Every row gives one point. To make a cloud, some directions were put in groups of two or more. Within a group, all points are equally far from the middle, so they leave a hole (a ring in 2 directions, a hollow ball in 3). The other directions are filled evenly. Then the cloud was stretched, turned, moved and blurred a little. Count the holes, and give their numbers of directions, smallest first.

Cloud:
[[-26 -30 -15]
 [-33  -2   5]
 [ -7  15 -47]
 [ 23  -2 -21]
 [  0  16   1]
 [ 43 -38  11]
 [-42   7  19]
 [-10  55 -19]
 [ 57  -2  -9]
 [ 43 -26   7]
 [ 50  -8   7]
 [ 50   3 -22]
 [-23  -5 -33]
 [-11  56 -34]
 [ 14  51  -8]
 [-60 -12   2]
 [-33   0 -31]
 [  2  17  13]
 [-29 -53   4]]
Holes: 0

Cloud (22 x 3):
[[-22  14  41]
 [ 21  -4 -29]
 [ 23  24  -5]
 [-27 -24  -5]
 [-19  50   8]
 [-28   0  15]
 [ 18   0  10]
 [-32  -8 -10]
 [-26  48  28]
 [ 14  53   1]
 [ 17  25 -24]
 [-17  52   8]
 [ 14  47  -7]
 [ 20 -17 -29]
 [ -6  60   6]
 [ 22  10   6]
 [  9  24 -36]
 [ -9  29 -31]
 [-14  41 -12]
 [-30  19   3]
 [-17 -19  12]
 [-30  14  13]]
Holes: 1 (2)

Cloud:
[[ 54  -4 -43  -6]
 [ -1   9  35  -2]
 [-38   5  37   9]
 [ 49 -21  -5  12]
 [-31  31   5 -44]
 [-13  -6  12  12]
 [ 54  23  55  -3]
 [ 17   0  15 -10]
 [ 23 -31  26 -20]
 [ 24  22   0 -42]
 [ 54 -18  -7 -13]
 [-37  23  23  -9]
 [ 18 -38  11  15]
 [ 13  33  53 -22]
 [ -3 -29 -21  47]
 [-43 -48  -8  35]
 [ 19   5  46  22]
 [ 35   1  -9  31]
 [-10 -39  15 -37]
 [ 13  -7   2 -12]
 [ 19   4  56  -1]
 [-30 -20 -37 -29]
 [ 22  30  60  12]
 [ 21  11  21  16]
 [ -4  30  53 -10]
 [ 45 -11  -3 -22]
 [ -8  -2 -28 -55]
 [ 14  -1 -33  45]
 [ 25   3  45   3]
 [-58  -3  45   4]]
Holes: 0

Cloud (30 x 4):
[[-11   8  60 -11]
 [ 18  23  36 -16]
 [ 10  18  49 -13]
 [-14  33  -8  18]
 [ 12  20   1  57]
 [-24 -15  12  44]
 [-17  34  26 -13]
 [ 36 -10 -37 -16]
 [-13  22  53 -11]
 [-32 -11  46  -7]
 [-25  19  29  40]
 [-15 -21  -3  43]
 [ 42  20 -21  -2]
 [ 26  26  16 -27]
 [-29 -18  -3  14]
 [  9  28  12 -44]
 [ 37  20  12  13]
 [-16  17  57  -8]
 [ 24 -17  25  22]
 [ 11  23  -4  54]
 [  4 -21  38 -21]
 [-24  16  28  46]
 [ 20  12 -50  19]
 [-27  -8  -2 -32]
 [  0 -23  23 -37]
 [ 32  14   9  40]
 [ 27 -22 -37   7]
 [  1   2  57 -10]
 [ 30  24   4 -31]
 [ 35  21  -7 -30]]
Holes: 2 (2, 2)

Cloud (52 x 6):
[[  1 -35   4 -24 -14  17]
 [-10   5  -7  -7 -26  10]
 [  2 -14  -4   6 -33  -4]
 [  9  38 -11   2  15   4]
 [ -5 -30  -7 -12 -36   1]
 [-13 -15  19  36 -12  21]
 [  4   8  -2 -49  -2  16]
 [ -5  12 -13  20 -18  25]
 [-13   4 -12  -6   3  19]
 [-16  -8  -6   8 -10  -2]
 [ 36  14  43   5   9   7]
 [ -5 -11 -19  10  -2  46]
 [ 12  22  24  25  -2 -22]
 [ -8  -8 -11 -18 -12 -16]
 [  5  16  10   6  29  24]
 [  2  15  -8 -22  -2 -14]
 [  3  12   8  16  28  26]
 [ 20 -25  25  -5  -7 -22]
 [-11 -18   8  -5  -5  -1]
 [ 24  -2  26  12  28   5]
 [-23  -5 -24   3  -6  19]
 [  2  -1  28   4   9  19]
 [ -1  -4  30  20  11  12]
 [ 13 -17  19  23 -18 -18]
 [ -2 -19 -22  10 -25  -6]
 [ -3  22  -6 -13  10  29]
 [  9  -4  -3  23 -19   0]
 [-15 -24  10  12  -3  16]
 [  0  -5   7  19  12   8]
 [  9 -27  26 -23  21   5]
 [ 21 -21  23   3 -10 -12]
 [-13  11 -20  -2 -25  18]
 [-22  -1 -20 -35 -33  -4]
 [ -9 -13  -7 -35 -13  16]
 [ 17   3  27   6   3  22]
 [ -9   1 -14 -16 -12  24]
 [  7 -27  -2 -21  -6  25]
 [ 27  12  37  31  11 -11]
 [  3 -21  16   0  -7  22]
 [ 28   4  30  32   8   1]
 [ 12 -17  37 -60  10  -4]
 [ 44  19  44  -6  14  -5]
 [ 24  29  25  15  13 -13]
 [ 11  16 -17 -14  15   5]
 [  7  -3  18 -19  22   8]
 [ 17   7  -2 -10 -11 -14]
 [ 10 -19  -5  -7  -6  -8]
 [-16  -2 -19 -14  -3  27]
 [  6  -5  15  37  27  21]
 [ 27  -6  19 -30  14 -13]
 [  5 -10  13  13 -19  11]
 [ 12 -10  29  11 -26  -7]]
Holes: 1 (2)

Cloud, 46 rows:
[[ 29 -10   2  21 -24 -32]
 [  4 -12 -36   7  60 -23]
 [-43  14 -19  -5  22  26]
 [ -6 -19  -4 -20  57  17]
 [ -4  10 -44   4  33  34]
 [  3  24  -3 -15  46   2]
 [ 46  -9 -33 -29  15  -3]
 [ 15  25   2 -26  18  41]
 [ -5  14 -56   1  20  18]
 [-24   8 -48  -4  -1  -7]
 [-18 -35 -49   8  21 -17]
 [-10 -38 -21  -8  31 -28]
 [ 18  18  42  29   8   0]
 [ 29  13  -5 -38  38   1]
 [ 31 -10  41  38   1   8]
 [-19 -27   2  27  59 -21]
 [ 27 -24 -23 -20   7  39]
 [ 48   0  -6   0 -12  15]
 [-33   1 -59 -13   6  -1]
 [-18   3 -31  24  28 -49]
 [  0 -39  -4   0  13 -37]
 [ 29  -1  26 -19  -8 -36]
 [-23 -26 -32   6  -2 -28]
 [-19 -31 -13  15  28 -44]
 [-13  -6 -17  13  57  32]
 [-16   2 -53  30  38  19]
 [-25  20 -22  38  30  12]
 [-26  13 -30  18   2   4]
 [ 37  -9  54   8  14 -16]
 [  0 -13 -10  18 -21 -32]
 [ 29  17 -12  19  21  29]
 [ 30 -29  -1 -13  40 -14]
 [-27  -5 -35 -21  48 -17]
 [ 38   1  25  17  -8  19]
 [ 11 -33 -13 -10  11  39]
 [ 44 -18  30 -27   3 -21]
 [ 21  -2 -51 -34  32  -3]
 [  0 -29  38   1  16  14]
 [ 14  22  -8  19  37  29]
 [  6   6 -15  -5 -27 -15]
 [-17 -39 -35   1   5   7]
 [ -8   3   8  33 -13  -2]
 [ 36 -12  12   6  17  35]
 [ 21  25  17  -9  18 -26]
 [ 46 -11  19 -51  -6 -14]
 [ 43 -24 -34 -15  14   0]]
Holes: 2 (2, 3)

Cloud, 75 rows:
[[  4 -34   0  28  15   6  23 -22]
 [-21   3 -20  14   6  25  35  -4]
 [-33  12  24  18 -37  13   3   7]
 [-35  -9  -1 -12 -17  28   7 -13]
 [ 13  24 -21 -14   6  -1 -26 -16]
 [  4 -60  17  13   1   5   7   1]
 [-18   0  18  18  13  55  -2   4]
 [-28 -30  -7  -9  -3 -12   6  -6]
 [-10   2   1  18 -45 -18  -2 -16]
 [-15  49 -23 -15 -15  -7  26 -11]
 [  7   1  19  14 -40 -39  13  22]
 [ -6   8   1   0  45   7   0  23]
 [ 16 -41  -1   6  -6 -10 -15  25]
 [-18  -1   8 -32  -4   2  -7  37]
 [  5 -31  12  15  20  22 -29  16]
 [  6  -7  20  19 -41  26 -14 -12]
 [ -1   5  -1  -4  -3   5 -44  16]
 [ -5 -14 -20 -14   1  13  16  17]
 [  6   8 -20  24  15  45  16 -39]
 [  9  19  13 -24 -28 -17 -17  12]
 [-10  55 -28   2 -13  14  -3 -25]
 [  5 -53  10  -9   8 -12  -8  20]
 [  3 -43   0 -11  12 -13 -12  25]
 [ 24  13  -6  29  19  20   2 -14]
 [ 26  -5 -11   9  -7  20  30 -21]
 [-15 -27  31  26 -11  40   4  -2]
 [-10 -12   5   0  -9 -16  44 -12]
 [  4 -19 -23 -11  19  11   9  17]
 [ 35 -11 -14  22 -17   6 -13  15]
 [ -9 -25  35 -10  13   8  -3  30]
 [ -1 -19 -25 -14   9  16 -10  12]
 [ 27 -14  23  11 -36  -4  -2  23]
 [-10  19 -23 -33  31   2   4  12]
 [-41  30  -6  -5  14  17  14  18]
 [ 14   5 -10  20  29  11  27   8]
 [-18 -32  42  26   7  22  -6   5]
 [-10  14  -2   0 -44  -6   8 -40]
 [  7 -45   7   7 -14 -22  -2  26]
 [ 10 -20  29  11 -17 -31 -12  45]
 [-14  28   8  28 -14  -2 -20  14]
 [-16  13  24  16   3   9  31 -10]
 [-27  -5   8 -35   7 -31  16   8]
 [ 10  19  -4   6 -12  33 -31  11]
 [-11   9   0   2 -56 -11  13   4]
 [ 16   2 -27   4 -31 -31   4  -8]
 [ 15   5  -3  26   4  16 -12 -35]
 [ 18   3   2  19 -10  37 -23  18]
 [-18 -21  28  -6  16   4 -33  20]
 [ 34 -10   5  19  -9  -2 -24  -6]
 [ 33 -23  -9   7 -10  -6  -8 -32]
 [-29  12  30 -15 -20  -6 -17  35]
 [ -7 -29  36  27  -3  19 -26   8]
 [  5 -16 -17 -34  13 -31  -1 -12]
 [ 19 -18   4  26 -17  16 -32  -7]
 [-24  -9  12  14  13 -17   6  36]
 [ -2   2  26  -4 -12   1  -6  52]
 [ 14  31 -17  16 -12  33 -21 -24]
 [ -7 -21  23 -23 -15 -27 -21  40]
 [ -1  42  -9   7  15   7 -12 -11]
 [-14  18 -26   6 -31  15   1   3]
 [  4 -12   2  16 -23   5  33 -40]
 [-13 -24  -8 -31  24 -12 -17  13]
 [ 22  14 -41  -4 -20  13  15 -32]
 [ -1 -52  30  27  -1  20  -6   0]
 [  1  43 -27 -15 -12 -24 -14   9]
 [-10  17  26  27 -41 -13   6   1]
 [-38 -10   0  -6  11   1   3 -27]
 [-17 -11   8  14  -8  19 -36  -6]
 [-13  18  18  27 -26  43 -12   4]
 [ -8  12   7 -16 -27 -42 -22  23]
 [ 10 -22   2  36 -36  -3  -3 -10]
 [  9  12  34  25 -31  -1   3  32]
 [ 26   3  -4  10  -1  30  16 -23]
 [-12  43  -3  22 -42  14  13  -7]
 [ 16  -4  15  40 -19  -1   3 -24]]
Holes: 3 (2, 2, 4)
